Each row of a before or after table is a point. One or more steps were done to the points. Then noise was added and the rows were shuffled. The steps act on how far a point lies along the listed directions, d1 being the first. Name the steps. A step turns or swaps two directions, mirrors them in a line or flattens them onto one, adds a multiple of one to another, or multiplies one. Angles are multiples of 10 degrees, from the lower direction toward the higher: turns from -170 to 170, lines from 10 to 170 but not 90. Use the fewest steps. Two steps may share a direction if one is a turn and the other turns, adds or multiplies; they go together, in the order done. Otherwise the lowest direction goes first.
In the rows, 128 means zero.

Directions:
(1): [192 158 148]
(2): [158  61 131]
(3): [109 123 199]
Before (11 x 3):
[[100 198 166]
 [ 87 129 115]
 [140 125  66]
 [158 103  68]
 [ 68 227 183]
 [197 155  66]
 [139  88  97]
 [101 155 127]
 [115 117 111]
 [171 172  92]
 [198 159 132]]
After, 11 rows:
[[100 160 129]
 [202 114  67]
 [159 223 207]
 [129 106  64]
 [106 105  85]
 [134 168 136]
 [133 132  68]
 [183 133  92]
 [117 136 114]
 [196  96 128]
 [158 189 180]]
Steps: turn d1 and d2 by 50 degrees

Directions:
(1): [110 127  92 177  91 144 146 185 212]
(2): [ 42 115 151 145 149 191 130 164  82]
Before (12 x 9):
[[ 93 131 166  98 184 165 119 102  55]
 [ 72 141 121 141 135 161 133 164 114]
 [152 135 110 139 140 114 136 125 173]
 [117 141 133 130 144 158 123 132  95]
 [119 125 153 121 155 156  96 114  69]
 [180 141 124 106 108 109 130 108 144]
 [151 121 152  84 150  78 114  96  83]
 [106 124 158 115 130 149 132 116  81]
 [133 146 129  94 134 118 124 106 108]
 [ 93 125  84 210  70 153 142 242 244]
 [100 127 107 154 103 149 142 179 171]
 [157 135 146 114 143 123 145  86 104]]
After (12 x 9):
[[180 125 127  99 127  59 119 105 138]
 [171 136 133 125 129 110 150  92 139]
 [  8 111 134 194 117 215 132 244 134]
 [138 145 133 118 145 140 120 113  91]
 [ 70 120 130 144 128 169 137 172 121]
 [160 142 156  75 175 116 114  66  76]
 [162 140 109 128  96 121 137 133 173]
 [145 129 154 102 127 123 128  95  87]
 [ 85 143 138 117 154 150 123 135  78]
 [149 150 116 100 121 108 127 110 131]
 [124 132 111 150 141 136 140 145 171]
 [165 133 145 110 149 123  93  92  82]]
Steps: turn d1 and d2 by 50 degrees

Directions:
(1): [151 106 163 175  65  83 146  88 152  36  99 144 102 153 145 196  74  98]
(2): [115  87  14 122 120 195 101 123  99  51 118  97 156 150 147 130 103 175]
(3): [ 54 137 113  81 195 119  91  30 158 130 108 153 115 191  92 151 131  93]
Before:
[[118 128 145 115 142 118 146  95 158 143 119 172 133 140 131 164 118 114]
 [139 134 148 121 106 128 117 120 128 144 119 110 135  97 132 127 129 132]
 [162 124 150 178  56 125 166 168 123 121 140 125 117  83 141 130  94 156]
 [ 65 161 174  60 204 115 119  71 163 206 152 160 122 143  88 133 147  64]
 [145 156 183 132 135  84 131 126 110 150 130 159 120 101 118 139 156  97]
 [149 137 105 100 148 157 128 168 137 169 138 110 157 101 108  97 136 178]
 [168 100  10 146  63 217 121 227  67  90 149  83 171  67 165  74 132 200]
 [ 91 133  45  91 181 178 103  96 112 151 137 115 130 130 123 140 147 142]
 [ 89 126 170 132 112  96 128  76 174  94 105 140 112 152 140 170 111  68]]
After, 9 rows:
[[119 122 131 114 136 122 142  92 155 125 117 165 137 145 132 170 107 119]
 [148 145 176 151 117  82 133 116 111 107 121 161 114 111 128 161 139  95]
 [141 130 152 124 104 126 115 122 132 137 118 112 135  96 129 133 126 130]
 [ 82 110 128 129 104 120 121  71 162  62  94 128 124 160 146 171 103  83]
 [155 147 147 109 144 135 137 171 149 192 135 123 147  93 104  99 141 157]
 [ 74 157 193  83 178  91 126  55 175 168 141 172 108 155  93 164 122  47]
 [163 118 128 178  54 136 160 165 116 105 140 118 124  87 143 129  91 165]
 [161 128  47 120 103 211 120 252  70 172 164  90 171  45 145  38 172 193]
 [ 89 153  83  88 191 162 111 103 120 197 141 122 124 118 114 135 160 129]]
Steps: turn d1 and d2 by 40 degrees
